Every row gives one point. The points of each table are mixes of a few directions, plus a little noise. How many directions does each table use, and how many do they share? Where both have some left over, give the other angles between the two spaces (their principal angles), to ten degrees, smallest first.
In the rows, zero is written as 128.

First (6 x 2):
125,125
101,97
189,198
124,123
68,58
161,166
Second:
161,115
232,89
113,134
121,131
64,153
78,147
Directions: first 1, second 1, shared 0; angles 70

First (4 x 3):
96,149,114
96,56,51
162,162,181
158,145,166
Second, 7 rows:
140,124,136
96,124,97
150,197,194
188,104,165
92,167,122
150,25,78
79,156,104
Directions: first 2, second 2, shared 2

First, 7 rows:
180,51,93,80
86,189,156,166
57,231,175,192
127,129,128,129
146,101,116,111
131,124,126,126
166,72,102,93
Second:
98,168,129,120
78,194,129,115
154,94,127,135
215,13,126,151
95,171,129,119
Directions: first 1, second 1, shared 0; angles 40

First, 8 rows:
193,205,89,119,157,95,146,112
20,82,92,153,66,111,213,48
87,52,185,130,114,172,79,173
119,94,162,126,128,153,93,161
134,144,113,128,129,117,142,115
172,161,125,120,150,122,114,141
138,186,67,132,125,83,194,66
161,100,191,115,154,170,43,208
Second, 10 rows:
84,75,96,108,87,140,153,137
120,109,231,120,122,130,29,133
112,102,39,123,74,134,120,111
147,231,123,136,140,45,183,23
120,93,102,145,111,158,95,145
158,212,163,185,194,99,175,82
140,97,157,113,126,154,64,174
145,72,87,65,124,171,144,232
164,176,133,151,180,123,169,134
93,112,148,136,119,124,148,110
Directions: first 2, second 5, shared 2

First, 10 rows:
96,119,129,126,132,129,116,128,129
249,163,124,135,112,124,174,127,123
30,100,131,122,141,131,91,129,132
98,120,129,126,132,129,117,128,129
139,131,128,129,126,128,132,128,128
96,119,129,126,132,129,116,128,129
177,142,126,131,122,126,147,128,126
73,112,130,125,135,130,107,128,130
134,130,128,128,127,128,130,128,128
185,144,126,131,121,126,150,128,126
Second:
128,135,141,91,107,126,144,147,115
119,137,116,144,155,138,92,113,142
93,117,116,135,121,139,153,135,167
155,107,144,124,94,107,179,140,101
111,145,113,141,164,144,75,111,148
117,117,131,118,106,127,165,143,136
172,136,135,143,149,115,88,107,87
Directions: first 1, second 3, shared 0; angles 50

First, 10 rows:
107,144,114,107,126,134,175,105,128,118,126
175,92,159,177,133,115,18,181,128,152,131
76,167,94,75,124,142,249,70,127,101,125
150,111,143,150,130,122,76,153,128,139,129
76,167,94,75,123,142,249,70,128,101,125
180,89,163,181,132,114,7,186,129,155,131
119,135,122,119,127,130,149,118,128,123,128
138,120,134,138,129,125,105,140,128,133,129
179,90,161,181,132,114,9,185,129,154,131
78,166,95,77,123,141,245,72,127,102,125
Second, 11 rows:
175,70,104,146,83,180,201,126,125,161,131
74,118,190,60,166,124,211,124,168,106,176
147,118,172,200,157,138,139,180,124,160,102
173,70,89,78,90,122,99,70,137,164,155
128,202,45,111,122,114,101,100,107,86,98
120,104,114,137,52,159,80,152,113,90,154
88,137,89,63,85,126,138,68,124,98,151
142,128,95,141,111,104,74,78,105,169,99
58,208,186,144,215,78,128,138,128,117,94
185,136,153,165,199,101,76,180,143,153,109
117,117,172,162,127,161,163,193,134,104,140
Directions: first 1, second 6, shared 1

First, 9 rows:
140,82,179,201,225,128,106,229,179,83,102,125
111,158,72,49,25,113,182,78,112,162,118,109
110,145,75,55,34,103,198,117,135,150,96,97
117,120,105,98,89,104,184,172,164,124,83,97
139,146,145,150,155,155,67,56,75,142,186,166
130,143,125,122,120,139,110,84,100,140,154,142
133,109,150,159,170,127,120,172,151,108,117,127
140,154,145,149,152,163,56,34,61,146,200,174
133,94,157,170,184,120,130,211,175,95,96,117
Second, 8 rows:
114,46,163,98,154,86,107,216,153,137,91,92
93,126,147,125,72,110,126,67,137,147,188,128
120,67,206,160,113,135,194,94,117,154,119,157
249,192,29,93,192,90,92,199,203,14,75,145
172,215,114,146,142,114,131,106,128,105,133,157
122,164,175,163,138,129,153,112,90,161,127,143
81,111,83,127,109,204,120,105,86,150,139,107
73,103,108,113,104,155,102,123,109,155,151,95
Directions: first 2, second 5, shared 0; angles 30, 70

First (9 x 14):
134,161,130,140,70,95,188,121,171,115,157,140,103,168
140,107,78,109,97,196,105,170,107,173,197,87,152,156
118,150,152,121,154,101,147,97,115,104,81,162,122,92
128,139,189,122,193,90,171,88,131,97,36,167,145,71
163,130,125,115,131,194,44,128,151,165,137,178,249,81
114,173,81,99,76,143,139,121,83,132,171,151,105,129
102,106,187,135,228,75,143,97,99,87,19,126,93,78
133,113,112,136,93,126,180,158,145,137,174,74,91,190
120,74,98,175,111,132,34,172,151,141,181,65,92,188
Second:
162,160,138,130,86,144,87,115,189,149,137,196,203,107
88,124,75,164,122,126,63,126,100,84,193,115,113,159
77,107,95,131,167,114,162,131,47,84,144,67,55,153
138,71,144,162,131,117,47,167,170,164,115,80,89,157
105,161,85,149,117,138,183,101,119,53,216,142,188,160
144,166,150,75,121,134,122,110,105,172,59,188,125,57
134,162,136,90,123,134,135,109,103,147,90,174,131,79
174,72,200,124,158,117,225,164,191,172,69,62,119,152
Directions: first 5, second 4, shared 3; angles 60

First:
118,107,120,126,128,127,131,128,114,126,118,111,150,134,143,110,136,123,114,133
136,155,141,123,122,136,123,128,145,129,146,139,92,119,113,149,120,142,136,128
126,121,125,129,129,127,129,128,123,128,124,124,137,130,132,122,130,125,124,128
142,210,169,101,103,161,110,127,176,129,194,143,7,97,90,185,113,184,136,142
96,76,109,114,122,134,134,129,92,124,113,69,168,139,170,79,157,126,77,153
100,60,99,128,132,120,139,129,85,125,93,81,202,147,172,72,154,106,90,140
119,78,103,143,142,109,138,128,99,127,90,116,199,146,152,93,139,96,121,121
130,142,135,123,123,134,125,128,136,128,140,130,107,122,122,137,126,138,128,131
156,151,132,152,144,110,129,127,147,132,120,181,131,128,99,157,104,109,176,99
127,152,142,113,115,144,121,128,141,128,154,122,84,116,121,142,128,153,121,140
161,156,133,156,147,106,129,127,151,132,118,191,131,129,93,162,100,105,185,92
Second, 8 rows:
123,112,133,156,126,120,137,123,123,134,119,127,127,119,126,101,128,110,115,145
132,161,119,73,130,138,109,136,133,117,149,128,124,153,136,176,122,166,155,103
164,105,125,151,138,152,136,140,151,128,100,139,170,86,92,137,171,103,108,91
84,153,132,105,116,98,120,112,100,129,160,115,78,176,170,112,77,155,150,174
137,129,126,123,131,136,127,132,134,126,125,131,137,123,121,139,137,129,128,115
149,79,135,199,132,134,152,128,138,139,88,135,161,74,95,87,164,72,87,128
143,109,129,154,132,136,137,131,136,131,110,133,148,103,110,119,149,106,111,119
92,177,125,63,119,110,105,121,107,120,173,116,79,192,173,152,77,183,170,149
Directions: first 2, second 2, shared 0; angles 60, 70

First, 8 rows:
140,162,141,117,113,114,169,106,154,130,123,153,128,128,141,128,192,93,116,121,118,109,112,123
95,113,117,125,117,121,100,139,116,140,138,154,136,137,130,123,90,143,126,122,136,169,123,141
62,74,168,88,113,175,120,129,122,116,137,97,164,148,100,78,88,178,125,102,209,197,99,108
165,149,107,183,165,107,136,131,113,116,126,96,65,79,145,185,105,119,159,171,95,82,171,126
193,132,109,186,186,132,130,139,107,102,118,47,69,80,127,180,99,133,165,177,96,55,185,116
78,141,168,82,84,128,170,98,159,135,134,175,157,147,134,93,182,112,103,93,168,173,77,118
125,119,97,117,113,116,79,148,120,153,130,175,161,162,126,115,112,130,111,114,102,147,123,158
167,134,116,124,132,131,120,133,133,132,117,126,144,144,121,123,155,116,119,126,100,93,133,135
Second (8 x 24):
138,163,142,161,134,121,96,120,107,117,152,120,101,157,114,129,153,158,101,144,182,103,185,155
125,121,117,99,133,103,189,124,132,126,164,178,132,119,159,133,128,149,119,156,155,139,116,114
140,167,137,158,133,126,80,119,105,119,136,114,105,164,109,121,151,154,100,141,180,102,185,153
124,111,120,123,118,161,82,136,138,140,61,84,150,120,107,113,108,83,154,87,60,136,95,116
138,156,116,141,121,166,12,124,113,136,42,66,138,168,83,91,127,105,122,96,111,109,150,133
119,95,142,137,121,143,142,142,147,133,118,104,135,93,123,144,111,93,164,98,62,142,90,126
114,88,108,67,131,96,249,129,151,133,172,206,150,88,185,142,110,135,138,156,124,164,68,90
126,124,143,138,133,109,173,129,130,120,179,151,112,115,143,149,136,146,126,146,148,129,135,137
Directions: first 4, second 3, shared 0; angles 50, 60, 90

First (10 x 32):
177,126,129,19,38,132,153,165,106,180,116,94,108,79,109,119,178,126,128,170,143,154,201,156,117,159,47,142,190,57,92,134
87,143,145,195,205,128,116,103,136,84,132,177,157,167,127,127,87,102,133,107,126,118,71,69,158,123,181,137,85,172,138,130
110,88,62,146,63,69,83,149,112,158,171,121,104,109,60,76,106,46,78,92,145,160,125,109,92,139,102,205,222,76,169,84
99,172,104,188,238,155,173,122,142,67,137,226,143,157,145,96,144,58,192,87,135,74,63,78,109,138,193,182,87,179,88,107
163,126,66,127,123,153,174,140,148,132,130,108,81,104,183,126,199,163,175,106,114,74,147,229,42,104,139,113,120,146,107,103
153,133,210,29,66,132,118,137,101,165,97,93,153,111,101,156,117,160,97,200,139,186,184,99,203,159,57,98,147,75,113,176
74,153,133,194,212,120,119,115,127,79,145,216,165,168,96,96,86,38,136,96,143,124,57,23,160,147,176,192,113,156,126,117
107,56,133,192,74,72,29,93,137,153,141,27,119,143,122,175,45,221,33,118,98,168,126,176,147,69,140,45,123,142,240,136
146,108,121,118,92,125,120,127,132,148,125,82,110,115,145,146,137,177,115,133,116,129,152,182,111,109,117,92,129,125,144,130
166,173,177,72,167,192,194,128,137,113,85,138,139,125,190,164,183,189,192,170,121,94,153,158,142,134,128,76,63,153,62,164
Second (9 x 32):
104,92,123,72,97,138,175,141,122,106,84,146,102,126,153,142,175,146,147,148,155,152,158,118,150,66,130,146,104,117,149,88
140,152,154,236,207,131,60,81,154,123,160,81,163,161,150,162,47,193,104,104,68,86,75,168,124,137,178,37,80,200,144,188
112,155,117,95,227,186,195,146,117,60,105,216,144,151,144,110,149,71,201,133,126,99,104,52,149,98,170,200,88,156,85,117
53,116,177,175,80,58,98,104,128,130,124,179,144,146,81,117,107,80,77,118,198,195,102,44,187,165,121,146,135,101,171,96
159,152,119,122,94,144,194,127,159,145,110,126,89,99,195,137,234,179,180,122,152,87,158,231,62,150,119,77,100,135,82,108
155,146,94,42,153,182,204,169,112,107,108,168,114,110,143,105,190,89,197,145,128,102,155,117,108,114,119,192,136,114,70,114
97,49,107,173,16,40,30,114,124,178,156,49,104,121,76,133,65,148,18,108,135,195,138,149,131,105,102,109,189,89,236,103
165,164,98,170,161,112,58,138,114,163,204,109,159,120,55,78,53,46,96,99,87,108,94,109,92,209,107,171,212,111,99,172
167,129,162,67,118,161,136,131,123,140,103,78,132,119,155,167,132,201,133,172,102,130,168,165,149,109,107,73,107,128,116,168
Directions: first 4, second 6, shared 4

First (10 x 32):
117,149,138,144,115,124,127,117,127,143,137,131,142,123,117,151,121,139,119,128,128,139,126,119,144,128,127,136,120,151,130,134
126,203,109,165,141,140,90,81,141,149,169,134,148,129,121,192,141,197,115,144,152,153,136,108,143,127,86,146,106,203,152,176
114,64,168,104,91,106,175,171,110,124,90,124,125,120,121,82,101,57,131,108,99,113,114,139,133,129,179,119,144,68,101,74
82,157,187,163,59,98,157,121,115,175,133,134,172,107,88,177,88,118,99,115,109,153,113,105,183,129,157,151,113,167,118,111
79,75,215,125,37,82,203,172,98,156,88,128,156,105,92,109,69,39,112,95,81,128,102,125,172,129,208,133,136,85,90,55
200,141,18,102,249,184,52,102,160,71,151,123,73,161,186,102,202,199,164,162,177,109,158,149,52,127,49,106,135,127,163,193
172,130,63,109,199,161,85,116,147,92,139,124,93,148,163,108,172,166,151,147,156,114,146,142,81,127,83,113,134,121,147,164
141,135,106,125,152,139,111,121,135,118,135,127,118,134,138,127,143,146,134,135,138,126,134,131,115,128,111,125,128,132,136,143
130,86,138,107,121,122,149,154,121,116,105,124,117,128,132,91,121,90,136,119,115,114,123,139,119,128,151,119,141,86,115,101
120,138,137,136,117,124,130,124,127,137,132,130,137,125,121,140,122,131,123,127,126,134,126,123,138,128,130,133,124,140,128,128
Second (11 x 32):
118,191,88,129,166,136,96,78,170,109,119,97,102,133,138,158,128,170,91,116,179,132,179,111,110,123,77,168,149,215,141,193
138,116,130,145,104,122,163,187,89,156,154,162,137,109,134,98,134,118,151,153,95,103,102,138,156,142,148,116,137,52,105,96
106,73,162,103,119,132,152,152,81,110,130,108,113,106,85,76,152,96,122,131,115,104,137,123,175,160,170,142,159,97,108,69
173,86,159,113,130,116,163,210,113,161,142,143,156,102,117,90,109,135,148,182,133,128,90,218,148,178,190,131,95,34,92,169
141,82,170,110,129,152,116,133,99,130,138,126,141,128,90,111,157,121,147,139,114,141,105,149,151,136,164,106,98,105,131,111
98,142,88,137,151,107,99,39,171,70,139,116,130,153,149,189,120,146,103,111,145,146,156,63,87,126,84,140,124,220,178,80
133,102,136,136,128,141,120,131,90,129,171,146,144,126,109,123,166,138,152,152,103,126,106,118,154,144,140,107,113,103,139,78
134,64,196,108,94,156,136,163,77,151,115,133,137,127,85,83,155,79,160,119,82,129,90,149,161,112,181,85,112,66,113,90
119,224,69,156,140,133,104,93,168,137,113,125,101,139,171,165,119,159,106,103,154,123,165,93,99,87,53,146,159,197,137,193
122,168,91,134,128,84,147,119,192,122,90,123,121,135,183,157,59,125,100,109,156,132,150,129,74,115,101,154,140,157,125,172
126,160,117,136,120,128,114,101,161,135,98,128,124,148,152,156,108,120,125,96,129,142,130,115,93,84,100,115,121,163,139,155
Directions: first 2, second 6, shared 1; angles 80

First, 8 rows:
198,194,144,127,90,186,142,147,120,116,133,75,152,169,124,178,53,154,152,126,110,62,149,110,100,142,138,152,103,193,128,140
170,166,138,127,105,158,134,140,123,120,130,96,142,152,125,157,88,145,142,127,119,89,141,115,113,134,133,142,114,166,129,136
191,186,143,128,91,183,141,147,119,117,131,78,153,165,124,177,58,155,149,124,112,64,147,110,103,141,137,148,106,190,130,140
131,130,129,128,126,129,127,127,127,128,129,126,130,131,128,130,124,130,129,128,126,126,129,127,128,129,130,129,126,130,127,128
125,126,128,128,128,126,129,126,127,129,126,129,127,126,126,125,130,129,129,129,128,129,126,128,130,128,128,127,131,126,129,129
41,47,109,127,176,58,110,103,137,142,124,193,98,76,131,67,222,94,100,131,150,211,104,152,159,109,116,99,157,45,124,115
34,40,104,129,179,50,109,100,139,141,125,198,95,72,135,61,228,92,96,131,153,218,102,158,167,109,114,96,161,39,124,113
132,133,131,130,123,130,130,128,128,128,129,126,129,132,126,132,122,129,129,128,124,123,130,126,127,129,128,127,127,135,128,130
Second (8 x 32):
98,89,118,72,139,128,100,152,138,141,75,143,128,56,127,143,112,102,134,172,137,94,99,188,131,136,124,157,119,167,145,108
98,130,125,120,141,125,69,89,112,68,166,140,60,145,161,84,175,132,101,134,121,150,159,165,102,136,159,106,123,64,168,105
86,111,134,119,147,129,93,108,143,99,135,144,86,64,125,104,152,120,127,122,136,151,151,160,124,105,144,116,139,90,130,119
170,156,141,148,93,124,151,125,137,149,114,100,150,150,116,164,95,157,156,105,124,104,115,96,136,134,123,123,131,134,78,154
101,137,165,183,98,143,192,150,144,173,121,129,189,107,74,150,95,104,115,74,176,157,97,83,165,72,103,195,129,190,118,152
130,149,123,149,109,131,148,142,82,131,157,130,157,249,150,115,135,111,72,137,137,131,104,110,118,151,119,177,93,167,204,115
131,136,129,134,122,127,124,121,120,121,138,126,124,154,135,124,132,131,119,125,128,130,129,125,123,134,131,130,122,123,138,127
208,113,90,100,173,119,147,137,150,143,116,113,129,98,134,139,126,165,198,156,69,106,170,95,127,156,123,24,168,84,43,144
Directions: first 1, second 5, shared 0; angles 40
